Each row of a before or after table is a point. The points were changed in one or more steps. Then noise was added and the rows were shuffled. The steps act on columns, c1 being the first. Name the steps. A step turns or swaps two columns, mirrors them in a line or flattens them onto one, adds a multiple of one to another, or multiplies or shifts one. Angles are multiples of 10 degrees, from the lower column toward the higher: turns from -170 to 170, lines from 10 to 170 but not 90. Use the fewest steps. Two steps may share a column if one is a turn and the other turns, adds or multiplies; they go together, in the order done. Otherwise the lowest column goes first.
In the rows, zero is written as 128.

Before (12 x 2):
[[125  79]
 [161 172]
 [123 158]
 [147 106]
 [129  93]
 [106 110]
 [145 150]
 [109 196]
 [120 106]
 [122 107]
 [131 151]
 [137  84]]
After (12 x 2):
[[163  99]
 [127 156]
 [121 100]
 [139 108]
 [150 101]
 [157  88]
 [136 107]
 [ 69 168]
 [124 183]
 [117 148]
 [158 123]
 [105 149]]
Steps: turn c1 and c2 by 40 degrees

Before:
[[132 137 141 128]
 [ 99 196 178 142]
 [102 162 176 106]
 [145 167 139 163]
 [123 159 157  82]
 [150 155 125 138]
 [ 77 143 152 131]
 [129 131 104 179]
 [131 109 148 148]
 [128 172 197 116]
 [101 142 151 111]
 [140 152 128 122]
 [117  97 148 144]]
After, 13 rows:
[[103 193 153 112]
 [133 160 149 149]
 [132 187 142 127]
 [147 217 140 163]
 [117 146 147 144]
 [121 211 153  82]
 [ 75 194 154 129]
 [100 213 175 107]
 [128 183 104 181]
 [152 204 124 137]
 [127 223 198 115]
 [ 99 244 176 141]
 [141 204 127 123]]
Steps: shift c2 by 50

Before (14 x 8):
[[129 149 109 125 105 149 140 101]
 [140 122 132 157  89 131 137 129]
 [ 91 117 108 172 104 153 116 126]
 [131 137  95 104  99 132 128 176]
 [134 146  97  99  67  73 162 152]
 [129  84  77 185 136 162  88 126]
 [129  95 115  86 145 138 154 130]
 [131 110  96 124 143  68 191 136]
 [112 138 118  87 105 109 124 118]
 [161 155 160  93 155 167 116  98]
 [140 159  95 112 119 183 118 179]
 [143 126 116 101 128 162 165 150]
 [ 63 139  99  80 118 111 130 179]
 [131 125 110 131 142 115  87 156]]
After, 14 rows:
[[130 139  94 104 101  73 130 172]
 [128  95 116  88 146  74 157 146]
 [128  83  77 186 136 104  88 147]
 [161 154 161  90 154 107 115  87]
 [133 110  99 123 142   7 190 145]
 [138 157  96 114 117 122 118 163]
 [ 61 139  99  78 116  50 128 175]
 [131 124 107 129 141  56  87 158]
 [112 139 117  87 107  50 128 114]
 [129 147 109 126 105  87 139  92]
 [143 120 132 159  89  69 139 134]
 [ 92 117 108 171 103  94 114 132]
 [134 145  96 100  67  11 161 141]
 [141 124 116 100 128 100 167 149]]
Steps: add -0.5 times c2 to c8; shift c6 by -60

Before (12 x 9):
[[155 149  74 163  76  80 121 123 169]
 [130 127 142 132 165 133 131 108 102]
 [107 116 125 132  77  87  82 118 156]
 [154 128 123 182 116  93 124 112 132]
 [122 124 172 131 145 128 156 120 141]
 [121 134  81 186 116  99 140 150 151]
 [167 126 120 175 128 137 166 161 109]
 [ 83  91 144 144  90  82 142 107 136]
 [168  96 117 180 171 124 156 164 146]
 [148 150 156 173 158 157 128 107 127]
 [144  78  99 171 132 145 188 131 135]
 [132 132 165 161 141 165 124 111 114]]
After (12 x 9):
[[132 131 164 163 140 165 122 112 144]
 [106 115 124 135 112  86  81 120  75]
 [128 126 143 130 147 135 134 109 169]
 [154 150  75 161  94  78 119 120  71]
 [144  80 101 170 121 146 189 130 129]
 [121 134  78 189 107 102 142 149 113]
 [152 153 155 178 120 151 133 105 159]
 [168 126 121 175 145 136 165 158 135]
 [123 121 172 134 114 126 159 122 140]
 [166  95 119 179 105 125 156 161 167]
 [ 83  90 141 146 129  83 138 108  87]
 [156 124 128 184 130  92 124 113 116]]
Steps: turn c5 and c9 by 100 degrees

Before:
[[127 168 168 110 116 154 131 148 135 113 126 134]
 [147 121  87 135 165 161 117 150 139  40 145 163]
 [120 113 103 137 149 124  90 137  97  48 107 130]
 [134 100 172 127 144 121 126 123 137 137 160 161]
 [162 131 159 145 170 149  83 151  98 109 157 138]
 [116 106 183  55 143 151 141 108 122  68  54 152]
 [100 133  95  49 146 160 128  94 138 140 177 123]
 [110 108 129  99 178 144 142 153 129 117 160 165]
 [112 139 147 147 159 132 153  97 144 143 143 156]]
After, 9 rows:
[[109 168 128 127 116 127 130 127 136 114 153 134]
 [137 113 128 120 150 107  91 128  97  50 125 130]
 [128 101 127 134 144 160 125 128 137 136 122 161]
 [134 121 127 149 166 145 119 129 139  39 161 162]
 [145 130 128 160 171 156  83 129  99 110 150 140]
 [ 49 133 128  99 146 176 129 129 138 140 158 123]
 [100 106 127 110 178 159 140 129 129 117 144 165]
 [ 53 107 127 117 143  54 143 128 124  68 150 151]
 [148 138 129 113 159 144 154 127 142 142 132 155]]
Steps: swap c1 and c4; multiply c3 by 0; swap c6 and c11; multiply c8 by 0

Before (14 x 18):
[[104 158 123 118 141 177 167  90 157 116 144  59 188  77 127 103 108 111]
 [122 147 149 127 174 109 159 167 112 103 134 134 121 151 114 143 101 126]
 [ 81 126  91 138 139 126 128  73 129 130 112 145 135 152 126 125 126  93]
 [124 131 106 161 119 124 173 172 115 103 106 127 135 168 107 159 133 167]
 [155 107 141  99 136 180 178  50 173 133 136  89 151  71 112 111 112 107]
 [124 143 137 132 121 163 116  74 102 118  89 150 174 127 121  95 164  75]
 [120 145 117  84  79 131 119  86 117 128 128 123 148 127 130 135 129  79]
 [154 117 132 122 144 143 153  87 154 131 154  38 139 107 157  80 132 105]
 [132 142 100 134 148 107 128 166 127 101  66 111 133 152  79 133  93 137]
 [142 109 110  92 155 158 167  60 100 125 133  75 195  95 129  99 105 131]
 [ 92 115 121 134 150 148 114 180  96  86  93 116  94 155 108 164 118 152]
 [127 118 105  90 140 144 157  93 152 111 149 105 161  62 132  62 140 128]
 [110 119 109 145 126 120 122 126  99 164 110 132 140  96 126 144 143  69]
 [102 150 135 163 124  98 152 143  87  95  90 115  89 127 108 136  98 156]]
After:
[[133 143  98 135 147 108 129 167 127 102  68 110 135 150  79 162 117 136]
 [ 91 117 120 135 149 150 114 181  94  84  94 116  95 154 110 156 144 151]
 [102 160 122 118 142 176 167  90 157 116 143  59 190  75 126 132 106 112]
 [124 140 138 131 121 162 115  74 101 118  90 149 174 125 122  80 120  75]
 [102 150 133 162 123  97 154 145  86  97  92 114  89 128 107 158 123 155]
 [156 106 143  96 135 177 177  51 171 135 135  87 150  70 113 133 112 106]
 [143 110 110  92 156 160 168  58  98 123 133  75 195  96 130 132 103 130]
 [ 82 125  93 137 140 126 128  75 128 129 114 146 134 153 125 129 127  95]
 [129 116 104  89 141 141 154  91 153 110 149 106 158  63 131  84  92 128]
 [124 149 149 126 174 107 158 166 112 102 134 133 122 153 112 158 127 127]
 [110 120 109 147 128 120 123 126  98 164 112 132 140  94 127 125 142  67]
 [124 132 106 160 120 122 173 171 116 102 104 128 137 168 109 136 148 163]
 [121 146 122  85  80 132 118  86 118 128 129 125 148 127 132 133 131  77]
 [153 117 132 123 144 145 155  86 153 131 155  38 140 109 157 100 103 104]]
Steps: turn c16 and c17 by 60 degrees; multiply c17 by 0.7

Before (9 x 24):
[[138 121 113 121 164 143 132 138 104 127 100 117 138 139 131 125 141 139
  157 114 138 151 143 144]
 [146 131 128 138 162 122 136 121 108 127 109 114 143 114 120 125 126 124
  149 112 164 112 101 148]
 [134 150 124 131 171 162 126 141  96 118 115 102 164 105  98 139 119 142
  151 116 134 144  95 131]
 [125 152 118 122 145 130 128 140  94 116 120  99 158 116 133 109 127 142
  151 139 123 135 116 157]
 [146 145 120 120 135 160 134 143 118 126 107  91 158 142 108 127 108 111
  145 105 114 125  88 155]
 [113  93  64 140 142 131 111 114 144 143 153 156 115 181 131 130 140 124
  119 154 133  90 119  88]
 [100  98 103 106 157 109 115 103 142 147 150 129 120 165 126 106 138 127
  114 133 124 127 130  84]
 [ 89 119  81 119 148 145 113 105 144 149 148 120 100 163 132 130 164 110
  136 136 140  91 126  98]
 [155 168 103 133 113 118 119 124 108 154 122  87 164 122  95 161 117 135
  130 102  94 128 113 116]]
After (9 x 24):
[[149 178 121 120 136 158 132 144 116 123 108  91 157 135 107 129 107 110
  143 107 115 125  90 158]
 [132 195 125 131 170 159 129 141  97 120 111 105 163 111  98 138 120 141
  150 116 136 145  92 130]
 [154 246 102 133 113 118 117 125 110 152 122  85 165 126  98 159 116 137
  133 104  94 126 112 115]
 [ 88 101  80 118 148 144 113 106 144 149 148 120  99 154 130 131 164 111
  138 135 137  91 125  95]
 [148 139 128 136 162 123 136 120 109 130 110 114 143 118 119 123 123 122
  151 114 162 114 102 146]
 [101  37 103 105 158 109 114 106 142 147 148 128 121 155 125 108 138 126
  112 132 125 129 130  86]
 [112  24  63 137 143 129 111 115 146 145 152 157 118 163 130 131 138 122
  119 154 130  89 119  86]
 [137 104 112 120 167 144 130 138 105 125  98 118 139 136 132 125 141 143
  156 112 138 151 143 144]
 [125 198 121 121 147 130 128 141  91 119 121  98 158 120 132 107 125 141
  151 138 123 135 114 158]]
Steps: multiply c2 by 3; multiply c14 by 0.7

Before:
[[144 177 115 156 130 132 161  62 111 116 133 134 124 109 136 102  90 106
   77 174 133 122 144  97 115 170 173 104  97 106 140  86]
 [104 122  99 113 133 180 127 155 106 102 131 173 108 141 109 141 155 144
  146 144  70 124 110  89 121  97 141 169 100 127 129 115]
 [120  93  92  87 128 146 148 172 127 146 163 160  95 165 119 126  92  95
  149 141 129  97 140 120 130 103  76 115 104 160 121 115]
 [ 80  94  98  85 182 139 131 114 155 141 163 173 113 158 114 109 110 134
  145 120  87  77 123 138 170  81  75 126 137 153 124 131]
 [123 162 141  87 117 183 132 151 134 121 119 127  95  98 146 130 150 124
  134 131  80 119 104  94 125 147  99 151 134  99 175 120]
 [113 118 112  99 160 100 154 132 164 141 167 195  89 170  78 138 117  96
  161 105 132  73 169 105 142 105 132 101 126 130  99 158]
 [ 98 117 100  94 170 159 124 135 126  91 173 153  96 192 110 152 108 108
  159 106  91 123 142 114 138 141 106 105 144 150 132 121]
 [130 147 116 169  97  97 127 128 118 105 108 154 146 118 134  81  99 145
   76 153 138 139 157  99 150 201 156 107 110  91 178  96]
 [169 136 152 121 135 117 149  98 121  77 107 110 166 115 117  84  95 125
   87 174 153 136 175 121 124 173 182 144  98  70 176  78]
 [102 200 122 110 115 130  92 122 118 108  77 102 147 125 139 104 143 108
  122 187 152 159 100  72 129 178 153 152 100  96 146  86]
 [137 150 169 149  92 127 124  98 155 107 105 109 134 140 130 116 124 126
   80 216 129 147 140  65 137 160 174 109 110 100 186  70]
 [146 118 141 156 166  89 158 104 140 139 118 150 151 171 147 105 101 118
   97 144  80 126 177 124  96 169 120 122  75  83 145  99]
 [108 117 122 126 169 147 113 158 115 123 161 148  84 124  90 119 169  97
  141 152  92 113 139 113 132 124  84 152 150 161 119 120]]
After:
[[170 119  88 122 134 116 148  97 123  78 107 109 166 115 117  84  95 135
  153 178 153 138 176 137 122 171 178 145 105  73 176  78]
 [137 160  80 147 155 127 124  99 156 107 105 110 135 141 129 117 124 133
  170 216 129 147 137 126 138 160 172 111 133 101 184  70]
 [130 155  77 168 153  96 128 127 117 106 107 154 146 116 134  81 101 138
  115 153 137 139 157 130 149 198 146 109 120  91 177  96]
 [113  99 159  99 114  99 153 133 164 142 167 194  88 170  79 139 118 114
  113 107 132  73 167 126 142 106 142 101 133 131  98 158]
 [144 117  77 157 175 133 160  60 110 116 135 134 126 110 136 101  91 127
  115 173 134 120 144 135 113 168 179 102 113 108 140  85]
 [ 82  80 144  87  85 140 131 113 154 140 165 174 113 159 115 109 111 124
   99 119  86  76 124 125 169  80  76 126 134 152 124 128]
 [104 124 147 113 122 181 127 153 106 101 132 174 107 141 108 140 157 135
   99 143  69 124 109 133 119  98 135 170 114 128 131 115]
 [123 134 135  88 163 183 133 151 135 121 120 129  94  98 147 129 150 121
  141 131  79 119 105 122 125 147 103 151 142  99 173 117]
 [148  93  96 156 114  89 158 103 137 139 119 149 152 171 146 104 101 121
  141 145  81 125 177 146  97 170 121 122  82  83 147  99]
 [102 126 121 111 200 132  92 123 118 108  77 102 146 124 139 103 143 123
  122 187 152 159  99 131 130 178 159 152 121  96 147  88]
 [119 136 149  90  93 145 148 173 126 145 163 159  95 164 121 127  92 111
   93 141 130  97 140 134 129 104  91 116 109 159 120 116]
 [ 98  88 161  95 110 158 125 136 129  91 171 151  97 192 110 151 107 116
  100 106  90 123 144 122 140 141 114 104 146 151 131 121]
 [109  89 141 126 108 149 112 159 115 122 161 149  85 126  91 118 169 109
  122 152  91 115 139 117 134 124  98 150 152 162 119 120]]
Steps: turn c2 and c5 by 100 degrees; swap c3 and c19; turn c18 and c27 by -20 degrees; multiply c18 by 0.4; flatten c24 and c29 onto the line at 110 degrees

Before, 14 rows:
[[ 83 176 120 147 142 121 143 110 171 103 136 115 116 116 131 149 134 122
  115 128 111  91 101 132 117 178 145 118  93 105 156 150 161 212 119 140
  195 150 142 145 167 134 142 145 122 135 136 101 148 126 141 134 118 107
  153 115 128 110 168 127 110 147 119  96]
 [111 181 133 162 124 148 126  95 140 123 135 126 138 118 121 116 135 167
  147 135 125 116 114 109 119 125 159 153 134 135 165 155 119 217 136 145
  184 143 151 136 164 163 147 136  93 116 126  73 115 154 104 138  95 110
  153 143 125 122 174 150 147 122  77 118]
 [121  72 143 147  53  96 175 137 111 125 141  75 152 154 160 145  94 109
  147 139 101 108 145 101 117 162 139 105 194 148 105 113 160  89 146 155
  125 111  68 102 102  92 113 172 155 128 103 127 132 185 104 147  91 118
  107 100 110 119 114 134 149 177 104 123]
 [141  78 151 127  75 150 178 148 140  97 160  83 118 136 175 110 115  98
  128 171 123 115 139 108 127 139 161  99 163 166 117 114 129 106 183 169
  104 104  78 102 150  98 136 160 153 131  48 141 137 149 131 135 114 132
   97  94 146 107 135 146 138 163  88  90]
 [104 148 105 167 135  61 133 176 107 134 144 116 119 119 129 167 117  84
  126 156 140 138 136 150 137  92 123 113 176 162  87  80 123 128 174  92
  118 109 114 120 150 203 118 111 115 107 177 168 157  93 110 123 136 142
  170 121  91 174 135 117 113 125 134 134]
 [146  73 124 142  49 116 170 167 145  97 127  90 148 117 137  98  82 100
  155 117 124 102 123  80 155 158 156 100 181 164  92 111  96 134 149 143
   81  91  53  74 140 115 108 175 151 131 103 126 167 164 115 178  71  98
  132 115 119  95 129 129 169 179  96  99]
 [128 158 132 142 148 117 170 157 121 132 133 102  70 124 103 143 157  76
  145 119 146 126 135 155 139 107  85 142 170 148 108  82 144 148 149  69
  114  90 127 111 142 174 128 132 111  88 158 122 149  84 122 120 146 163
  129 126 113 184 118 105 125 130 157 190]
 [143 128 128 110 163  83 158 164 118 144 150 120 114 113 100 159 163 107
  128 120 151 122 152 164 174 124 129 145 188 158  93  96 109  97 155 110
  141 129 137 114 121 151 139 145 120 117 129 138 172  92 122 108 139 169
  159  85  99 146 143  97 103 123 174 149]
 [ 97 149 128 173 136  78 146 150 119 108 117 120 111 110 113 157 145  82
  120 154 142 111 139 178 130 122 150 163 163 129  87  94 138 125 174 109
   83  97 164  95  85 165 123 108 122 106 175 124 114  79 132 123 168 153
  149  87  83 139 139  68  91 120 174 167]
 [110 111 139 133  96  95 165 161 125 131 157 135  96 133 111 139 130 120
  109 157 140  95 126 150 168 114 107 114 152 173  90  98 125 106 139  94
  109 127 162  97 125 171 144 110 145  79 158 152 159 104 151 121 143 140
  156  93 121 189 122  62 102  97 144 175]
 [135 177 114 160 142 142 126  73 168  96 131 142 136 124 111 131 118 144
  115 132  86 123  66  90 103 134 125 142 103  76 174 115 142 194 128 151
  167 158 151 157 155 159 112 141  87 125 126  87 138 143 149 114  96 133
  143  94  92 102 161 132 121 127  82 100]
 [100 159 121 156 131 146 108 103 134  89 112 139 159 101 169 137  99 115
  110 126 133 129  76 113 139 137 131 152  99 113 136 132 134 187  94 138
  193 142 165 155 137 153 127 127 111 111 124  79 147 143 154 150 164 115
  151 119 103 121 161 136 156 153  61 119]
 [126  71 118 138  76 117 177 127 123  81 159 102 158 173 158 110 137  83
  151 148  96 110 136 102 136 159 164  97 206 157 120 145 114 133 147 162
   89 123  87  66 136 112 125 174 147 151  98 131 181 143 116 148  89 101
   74 111  91 127 120 173 165 172 107 112]
 [116 178 136 194 135 159 106 100 155  97 150 135 145 124 133 120 141 145
  126 125 105 152  99 134  98 171 121 160  85 134 178 141 138 191 131 137
  176 164 142 183 140 136 124 118 110 149 132 111 139 130 158 148 111 100
  172 102 112  96 154 140 154 133 115 131]]
After:
[[143 128 128 110 163  84 158 164 118 144 151 146 114 113  99 159  69 108
  128 119 152 123 151 164 174 123 130 145 188 159  93  95 109  97 154 110
  142 130 137 111 121 151 139 145 120 116 129 137 173  93 122 108 139 169
  152  84  99 146 144  98 103 123 174 114]
 [140  77 151 126  76 148 178 150 140  97 159 148 118 136 175 110 165  98
  128 171 123 116 139 108 127 138 160  98 162 166 117 114 129 106 183 170
  106 104  79 126 150  97 137 160 152 131  47 141 137 150 131 135 113 133
  132  94 146 106 135 146 138 162  88 182]
 [129 158 131 142 147 117 171 157 120 132 133 182  71 124 102 143  97  75
  146 119 145 127 135 156 139 106  85 143 170 150 107  83 144 147 150  69
  115  91 127 112 143 174 127 132 110  87 157 124 149  84 122 120 146 162
  164 127 114 183 118 105 124 131 157  87]
 [ 83 176 120 147 142 121 143 111 171 102 136 123 115 116 131 150 103 123
  115 128 110  92 100 133 117 177 145 117  93 105 157 149 161 211 120 140
  194 150 142 158 167 133 142 145 123 133 136 101 149 125 142 133 119 107
  119 115 128 109 167 128 111 147 119 163]
 [116 177 136 194 135 159 107  99 156  97 151 125 145 125 133 120  82 144
  126 125 105 151  99 134  99 171 122 160  86 134 177 141 138 191 131 137
  176 163 141 186 139 137 124 117 110 149 132 112 139 130 159 147 111 100
  115 101 113  97 154 141 154 133 114 122]
 [127  72 119 139  76 118 177 128 124  81 160 144 158 172 158 110 159  83
  151 148  96 110 136 102 136 159 164  96 206 157 119 144 115 132 147 162
   90 123  86  97 137 112 126 175 146 151  98 131 179 142 114 149  89 100
  174 111  90 127 120 174 166 172 107 155]
 [111 181 133 162 122 147 126  95 140 123 135 126 138 117 120 117 102 167
  146 136 125 117 114 108 118 124 159 153 133 135 165 156 118 217 136 144
  184 143 151 132 165 163 147 136  94 116 125  73 117 154 103 138  95 110
  120 143 125 122 174 151 147 122  78 138]
 [146  74 123 142  49 116 171 168 145  97 126 146 149 117 138  98 172 100
  154 116 124 102 123  80 156 158 156 100 181 163  91 111  95 134 148 142
   81  90  52 110 140 115 107 175 152 131 103 126 168 165 116 177  71  98
   69 115 119  94 129 129 169 180  96 172]
 [100 159 122 156 131 146 109 103 134  90 112 114 158 101 169 136 140 115
  111 126 134 129  76 113 139 136 130 151  98 113 136 132 134 187  94 137
  195 142 164 173 137 153 127 128 111 112 124  79 146 143 155 149 164 114
   78 118 102 121 160 137 156 153  61 130]
 [134 177 116 160 142 142 126  73 167  96 130 103 137 123 111 130 127 144
  114 133  87 123  66  89 103 134 125 143 103  76 174 115 142 194 128 151
  167 159 151 156 155 159 112 141  86 125 126  87 138 143 150 114  96 134
  106  94  91 102 161 131 121 128  81 146]
 [121  73 143 148  53  96 175 137 111 125 141 171 153 154 161 145 179 109
  148 139 100 107 145 102 118 162 139 104 194 148 105 113 160  89 146 155
  126 112  69 136 102  92 113 171 157 128 103 127 132 186 103 147  91 118
  100 100 110 119 114 134 149 176 104 158]
 [103 148 105 168 135  61 134 176 107 135 145 142 120 118 130 168 107  86
  127 155 141 138 135 151 136  93 123 113 176 162  86  81 124 127 174  92
  118 110 114 118 149 204 118 111 115 107 177 168 157  92 109 122 136 143
   88 120  92 174 134 116 114 126 135 129]
 [109 111 137 133  95  95 164 161 124 131 157 146  97 133 110 139 105 119
  109 157 139  95 126 149 170 115 107 115 152 173  91  99 124 106 139  95
  110 127 163  75 126 171 145 110 145  79 158 152 159 104 150 122 143 141
  113  93 121 190 122  62 102  96 144  84]
 [ 97 149 129 173 135  79 145 150 119 109 116 155 111 110 113 157  94  81
  119 154 142 111 138 177 130 123 150 162 164 128  87  94 138 125 174 109
   83  97 165  89  85 165 122 107 122 106 174 124 113  80 132 123 169 155
  134  87  83 139 139  69  91 120 175  98]]
Steps: turn c12 and c64 by -150 degrees; multiply c17 by 1.6; turn c17 and c55 by 130 degrees; add 0.7 times c62 to c40
